Each row of a before or after table is a point. One or more steps were done to the points. Then noise was added and the rows were shuffled. The steps act on how far a point lies along the listed directions, d1 being the first. Write out the steps. A step turns or swaps two directions, mirrors them in a line or flattens them onto one, adds a multiple of one to another, or multiplies one. Angles are multiples of 10 degrees, from the lower direction toward the higher: turns from -170 to 170, lines from 10 to 170 but not 90. Use the fewest steps. Two steps may share a direction if one is a turn and the other turns, adds or multiplies; they go together, in the order done. Otherwise the lowest direction goes first.
In the rows, zero is written as 128.

Directions:
(1): [86 92]
(2): [ 92 170]
Before (14 x 2):
[[ 77  69]
 [ 70 151]
 [117  50]
 [ 93 128]
 [106 156]
 [113 146]
 [159 169]
 [ 89 146]
 [ 79 144]
 [216 123]
 [101 154]
 [158 101]
 [ 70 173]
 [126 131]]
After (14 x 2):
[[114 189]
 [198 169]
 [114 149]
 [154  91]
 [127 130]
 [123 179]
 [207 124]
 [118  41]
 [ 88 103]
 [ 88 191]
 [116 169]
 [130 161]
 [106 153]
 [108 161]]
Steps: multiply d1 by -1

Directions:
(1): [ 93 131  71]
(2): [113 193 141]
(3): [ 72 108 161]
Before:
[[104 166 124]
 [150 158  97]
 [148 145  94]
 [106 148 132]
 [ 90 115 126]
 [217 112 150]
 [ 58  88 103]
 [207  58 110]
 [ 57 120 134]
 [ 82 144 177]
 [ 77 129  86]]
After (11 x 3):
[[106 163 115]
 [ 83 180 119]
 [126  92 103]
 [209  87 159]
 [225 119 100]
 [ 91 162 175]
 [ 82 150  83]
 [ 83 116 132]
 [117  83 107]
 [101 135 137]
 [100 193  84]]
Steps: mirror d2 and d3 in the line at 50 degrees

Directions:
(1): [177 142  70 140]
(2): [140  52 118 123]
(3): [ 87 130  84  78]
(4): [171 135 155  69]
Before (10 x 4):
[[ 40  93 119  89]
 [190 124 146 143]
 [100 159  87 143]
 [164  69 206 114]
 [120 144 143 148]
 [142  81 136  89]
 [151 114 219 120]
 [ 75 133 140 116]
 [169  58 157 120]
 [ 74  38 151 183]]
After:
[[121  72 122 116]
 [ 85 136 142 104]
 [ 53  97 129  67]
 [136  65 189 154]
 [120 161 101 114]
 [113  43 175 129]
 [150  56 147 147]
 [176 122 133 166]
 [126 145 149 135]
 [128 109 205 155]]
Steps: multiply d4 by 0

Directions:
(1): [183 165 103 157 187 101 115  84]
(2): [133 130 125 199 154 182 160 177]
Before:
[[128 107 156  18  88  69 114  74]
 [173 150 106 129 163  78 113  71]
 [166 132  85  74 150  32  80   8]
 [171 171 111 196 191 134 121 103]
 [166 147 117  95 128  69  74  88]
 [172 159 107 183 181 143 126 108]
 [168 164 129 124 158  80  72  76]
 [116 104 139  53  92 104 133  92]
 [164 150 101 169 189 130 135  95]
 [111 110 122  30  78  64 105  80]
 [108 136 150 123 119 122 130 137]
 [117 104 110 116  93 115 133 135]
 [150 144 137 112 137  65 127  98]]
After, 13 rows:
[[ 76  72 125  16  52  65  99  69]
 [120 132 149  70 100  79  69  92]
 [ 77  73 176  48  52 137 152 159]
 [118 105 108 140  99 135 145 152]
 [ 64  76 142  63  45 136 147 163]
 [113 139 147 138 127 131 136 144]
 [167 156 108 119 158  96  97  65]
 [129 123 128  71 107  69 106  77]
 [152 141 109 107 161  91 110  61]
 [ 91  87 149  87  80 153 162 147]
 [162 166 117 122 162  79  89  56]
 [117 115 141  65  73  90  84 125]
 [114 120 151  87  98  76 132 120]]
Steps: turn d1 and d2 by -60 degrees

Directions:
(1): [ 27  89 103 143 136 138 125 122 158]
(2): [163  68  60 160  86 102 145 108 114]
(3): [139 101 154 149 100 186 184 192 148]
Before, 8 rows:
[[ 26 138 157 120 153 162 104 117 149]
 [ 84 117 140 112 133 107 105 104 146]
 [ 47  85  81 139 137  81  97  93 127]
 [179 240 248  87 179 178 142 180  88]
 [230 183 177 115 115 124 143 133  97]
 [ 60 193 145  79 157 113  64  82 136]
 [113 193 177  71 184 172 120 148 163]
 [140 206 175  75 207  89  71  77 126]]
After, 8 rows:
[[ 53 180 144  88 149 126  79  97 143]
 [ 90 149 141 103 188 102  92  83 146]
 [102 129 155 107 134 113 108 113 144]
 [156 118 119 145 100 117 147 115 117]
 [ 70 145 160 130 162 165 145 150 116]
 [ 72 156 144  88 175 168 122 138 175]
 [ 49 159 176 111 157 165 102 123 143]
 [108 134 133 118 144  95 101 117 114]]
Steps: flatten d1 and d2 onto the line at 120 degrees; multiply d3 by 0.7

Directions:
(1): [188 181 144  95 145 118  93 159  82 126 202 149]
(2): [121 108 114 165 210 103 177 117 139 171 188 100]
(3): [166 108  65 151  78 130 121 133 155 199 144 186]
(4): [112 126 178 101  63 149 152 154 136 186 163  63]
Before (10 x 12):
[[ 43 107 158 139  93 140 166 102 170  89  29  68]
 [135 154 166  97 103 116 131 155 124 132 151  94]
 [136 149 134 150 173 149 134 121 135 161 174  94]
 [171 137 101 120 161 132  80 128  88  59 174 196]
 [116 155 122 134 139 129  98 136 144  93 117 128]
 [187 143 128 117 112 116  98 157 100  71 155 166]
 [125 164 170 104 185 113 135 156  97 128 205  92]
 [105 126 143 108  94 145 147 125 122 145 121 102]
 [159 152 110 144 132 105 100 135  98 102 107 170]
 [175 174 148 107 130 107 125 153 113 151 192  84]]
After (10 x 12):
[[171 213 190  80 144 113 113 173  79 121 226  97]
 [141  74  18 184 163 127  96  82 143  62  86 248]
 [137 152  91 147 150 122  91 134 149 111 134 161]
 [151 131  72 171 147 100 101 113 114  86  67 202]
 [162  87  69 164  93 118 119 128 150  95  97 195]
 [105 124 134 161 147 160 151 110 161 167 135  78]
 [132 123 148 112  54 126 156 160 155 202 161  85]
 [100  92 101 161 121 125 177 134 170 222 168 106]
 [120 104 118 145  60 128 168 129 184 210 131  64]
 [121 142 164  89  79 148 146 145 110 170 165  83]]
Steps: turn d2 and d3 by 40 degrees; turn d1 and d3 by 130 degrees; multiply d4 by 2

Directions:
(1): [ 51  72 169 116 101 112 166 165 145 177  75 122  97 117]
(2): [109  79 122 110 133 176 124 103 206  60 108 179 146 161]
Before, 10 rows:
[[131  99 106 107 131 174 111  88 180  26 142 176 145 143]
 [147 109 131 136 150 146 111 111 149  98 127 153 169 148]
 [127 106 120 137 128 149 107  88 144  73 148 137 159 134]
 [157 140 106 138 164 133 106 101 148  79 156 170 153 134]
 [157 170 113 128 132  87 113 143  52 161 148  90 111 121]
 [ 97 133 143 131 123  96 136 171  94 198 136  88 107 109]
 [169 172 118 150 139 131 131 112  84 137 162 104 126 138]
 [127  74 125 104 113 167 107 104 199  67 107 203 135 160]
 [108 115 140 140 128 101 146 163  99 149 123 105 124 120]
 [167 141  98 112 159 189  91  79 184  45 138 189 165 173]]
After (10 x 14):
[[151 123 108 140 137 155  96  77 140  58 164 139 170 138]
 [ 86  98 152 137 120  98 158 175 104 163 108 103 116 117]
 [ 63 110 160 126 113  91 152 185 101 221 115  86  95 105]
 [201 196 100 155 152 138 115  97  76 114 185 106 140 143]
 [173 183 104 130 138  90 105 136  49 151 161  91 117 123]
 [222 183  68 120 178 200  64  51 170  12 174 194 189 182]
 [197 170  85 144 178 140  83  79 139  53 183 173 171 141]
 [160 121  92 112 139 179  96  74 173   5 160 178 156 147]
 [166 124 121 137 155 151 103 101 145  84 142 157 177 152]
 [127  76 123 104 112 168 107 104 200  68 108 202 136 159]]
Steps: multiply d1 by 2

Directions:
(1): [107  58 136 178 146 146 102 155 125 207 163 123 107  84 128  79 118  57]
(2): [163 125  58 142 217 188  98 158 166  95  82 146 146 156 116  92 144 120]
(3): [199 128 122 105 107  77 125 189  98 133  74 136 110  79  64  98  71 141]
(4): [152 149 222 120 147 148 175 165 178 100 129 166 136 116  96 164 148  54]
Before, 13 rows:
[[195 143 219 119 123 112 171 158 102 118 127 139 143  99  96 134 126  83]
 [140  84  44 120 136 119  84 138  80 130  89 112 103 104 110  70 112 143]
 [191 138 129  88  65  77 133 158  98 135 106 104  85  91  87 119  65 156]
 [ 86 151 239 106  41  84 147  95 112 116 161 131 136  95 119 189  98 122]
 [159  74  70 169 181 134  89 202 124 187 103 128 114  86  89  53  90  77]
 [112  99 163 149 174 156 126 118 167 161 169 153 133 102 137 112 154  79]
 [144  53 105 130  88  83  84 152  61 237 148 106  91  32 131  82  90 121]
 [ 99  99 100 175 177 145  90 153 143 176 123 133 132 114 119  60 121  92]
 [114 103 153 143  95 113 136 137 112 148 143 119 114 116 112 119 110 107]
 [ 73  62 189 180  98 149 150 134 135 191 217 120  81  66 151  98 127  27]
 [ 83 131 198 126  68  80 147  98 101 134 189 109 122 112 134 189 129 130]
 [100 117 139 119  43  45 138  97  48 164 111  73  99  94 132 118  82 177]
 [191 118  92 107  57  94 142 181  81 165  95 158 123  53  77  81  67 129]]
After, 13 rows:
[[ 34 103 123 169 143 188  82  63 140 128 184 118 153 149 187 139 149 122]
 [128 151 120  92  97  73 126  79 108 120 136 121 132 115 140 132 117 208]
 [ 47 115 140 152 135 151 117  68 130 125 201 108 134 159 172 176 167 125]
 [138 108  60 157 166 159  85  98  77 137 134 102 151 162 167  77 145 159]
 [175 143 135  89 156 144 149 166 143  52  72 166 128 123  77 135 145  99]
 [ 83 144 166 155 198 205 158  98 191  81 120 127 150 176 157 151 193  73]
 [153 128  87 144 202 216 105 135 192  99 123 128 121 166 144 111 155  90]
 [107 145 114 136 125 147 130 107 135  95 127 115 141 178 137 136 136 141]
 [194 195  74  83 158 108 137 168 137  55  40 146 149 158  88 141 105 178]
 [137 195 130  93 108  82 141 133 125  77  76 136 147 139  95 133 109 183]
 [ 92 188  89  93  67 122 163  43 118  41 146 100 130 183 185 167 146 226]
 [168 144  42 128 179 219 136 148 180  84  87 179 175 158 130 104 160 118]
 [162 189 115  80 192 179 147 105 172  37 100 155 174 178 152 194 199 155]]
Steps: turn d1 and d4 by -170 degrees; swap d2 and d3

Directions:
(1): [ 65 102  93 133 115 102 133 112 179 113  89 130 148  71 115 193  96 132
 119 151  96 206  57  71]
(2): [114 194  73 112 134 177  88 183 157  55 162 191 122 102 172 150  94 106
 123 148  93 138 173 170]
(3): [202 212 118 109 140 134 163  78 126 137  50 139 114 114 143 156 169 101
  93 200 134 117 149  77]
Before:
[[127 197  44 115 101 150 123 149 167  38 147 202 127  75 136 147  92  91
  113 171  79 177 175 154]
 [ 32  24 117 162 124 102  77 188 165  97 222 169 152 115 105 131  87 143
  184  49 101 193  64 182]
 [112 135  93 104 130 147 120 139 165 134 143 142 131  97 124 141 116 113
  106 138 103 129 125  94]
 [122  42 160 168 135  73 142  66  91 186 114  84 147 153  95 125 146 162
  128 113 165 111  41  91]
 [158 168  99 114 152 186 110 201 116  73 216 196 128 145 191  98  98 106
  151 114 137 110 214 217]
 [156 116 148 140 131 119 161  65 116 162  89  94 106 136  96 133 165 148
  112 143 134 141  73  56]
 [120 173 122 127 140 149 125 149 148  72 149 160 110 107 155 132 133 117
  131 156 126 126 167 156]
 [185 146 127 119 128 157 104 174  86 120 201 155  98 179 172  53 151 105
  151 114 156  12 212 224]
 [ 65 160  73 143 117 143  81 168 173  68 151 185 115 100 160 134  74 117
  132 134 112 157 134 159]]
After:
[[144 185 131 124 143 140 146 125 142  91 120 148 106 110 148 134 150 114
  118 172 133 124 163 131]
 [182 109 152 129 128 137 115 153  77 150 193 129 101 191 154  43 162 117
  156 102 172   8 193 209]
 [ 80  25 144 174 129  89 110 112 104 156 166 104 155 149 100 120 109 168
  141  84 150 119  46 131]
 [179 237  51 106 106 144 155 104 159  59  87 195 120  72 136 158 126  76
   87 209  93 169 178 108]
 [ 61 127  64 136 136 153  60 211 187  35 209 232 139  84 151 166  82 109
  162 107  71 196 114 191]
 [127  82 153 149 127 116 147  87 119 157 119  87 111 141  90 123 149 162
  127 112 130 147  65  78]
 [111 218  64 128 126 151  98 141 176  68 105 200 106  86 173 157  96  99
  108 182 110 151 151 129]
 [191 183 110 110 156 170 136 163 107  98 172 182 124 148 183 104 128 102
  138 135 150 101 210 182]
 [129 154  91  98 135 148 128 126 167 135 125 144 125  96 131 149 123 109
   98 153 103 126 130  83]]
Steps: add 0.5 times d1 to d2; turn d2 and d3 by 40 degrees

Directions:
(1): [147 126  89 185 112 110 162 162 155 212  70 100 146 152 164  95 126 102
 139 140  89 132  97 163 135  54 108 174 127 140  47  49]
(2): [145 183 141  92 119 146 247 140 145 137 122 183 151 142 102 150 129 141
  71  64 114 113 137 116 215 124  89 201 133 123 148 159]
(3): [128 103 125  88 131  74 121 161 147 113 156 176 106 187 147 115 129 163
 161 115  83  82 136  33 173 186 146  97 162 141  97  29]
(4): [146 166 100  85  71 182  59  99 118 189 146 182  75  59 116 146 149  74
 117 153 128 136  65  76 169 133  99 128  82 159 103 114]
Before, 10 rows:
[[136 134 119 121 113 133 121 127 125 145 130 142 121 120 130 133 128 124
  123 133 124 127 115 117 144 131 127 133 125 132 124 115]
 [121 107 125 141 135 121  87 123 122 123 136 108 124 128 136 121 133 125
  147 147 132 132 126 127 102 132 143 104 128 132 121 114]
 [127 127 133 118 130 140 124 120 119 120 136 126 128 112 123 133 134 122
  122 131 141 133 131 134 126 133 125 127 121 129 145 145]
 [129 125 125 122 128 125 138 132 131 130 129 132 130 132 130 126 134 130
  127 126 119 130 126 119 135 127 129 138 131 132 122 123]
 [130 133 129 120 128 132 140 127 128 134 125 136 129 127 126 127 127 129
  120 124 125 128 123 121 139 126 122 132 131 130 129 124]
 [123 129 132 117 125 135 118 123 118 117 140 131 124 122 124 139 126 131
  123 129 137 127 133 125 129 144 127 122 131 134 144 143]
 [133 139 132 121 127 132 131 123 122 121 127 131 130 124 121 129 133 129
  118 124 132 130 125 129 130 124 127 131 126 124 136 144]
 [129 121 122 132 127 120 116 137 123 136 128 122 129 128 135 123 127 126
  140 136 120 129 124 130 119 128 132 119 131 134 118 116]
 [121 125 134 113 127 132 115 121 116 117 139 131 122 117 116 133 133 127
  129 133 137 127 133 118 123 140 132 121 124 128 136 137]
 [128 131 125 123 128 123 142 134 132 133 126 134 131 137 128 130 133 132
  125 118 125 121 131 120 133 127 123 134 137 124 123 124]]
After, 10 rows:
[[138 139 118 124 111 135 134 129 128 151 124 142 126 122 130 133 128 123
  119 129 121 128 114 121 150 123 123 142 125 132 121 114]
 [110  71 115 167 141 110   9 115 110 118 139  71 109 119 154 105 132 116
  185 190 141 142 120 136  44 133 169  55 124 135 107  92]
 [127 125 134 112 131 136 122 121 120 117 139 130 126 117 124 133 134 125
  124 130 139 130 133 124 130 141 127 125 123 130 144 139]
 [124 127 131 114 125 129 118 126 119 118 142 135 123 128 127 137 126 134
  126 128 130 123 132 117 133 147 129 121 135 136 138 132]
 [131 133 126 121 127 129 154 133 133 134 126 136 134 132 127 128 133 130
  120 120 117 130 126 121 144 122 124 149 130 131 123 127]
 [136 146 134 113 126 132 147 126 123 119 128 141 132 128 116 132 132 133
  111 114 129 126 127 123 143 127 123 138 128 124 140 145]
 [134 145 130 114 127 136 164 129 132 137 122 147 133 130 122 131 126 129
  109 111 122 127 124 120 154 124 114 148 131 129 132 131]
 [125 108 119 143 130 118  87 132 118 136 127 105 125 122 140 118 127 121
  154 153 124 135 121 138  96 125 140 103 128 135 114 112]
 [132 142 126 118 125 128 166 136 135 137 123 143 136 138 122 134 133 134
  115 106 123 120 133 121 149 123 115 149 137 122 126 132]
 [120 117 132 116 128 126 104 124 118 118 140 129 118 121 122 129 133 128
  137 139 134 125 131 112 118 142 136 113 126 130 128 124]]
Steps: turn d1 and d3 by -30 degrees; add 0.3 times d4 to d1; multiply d2 by 3
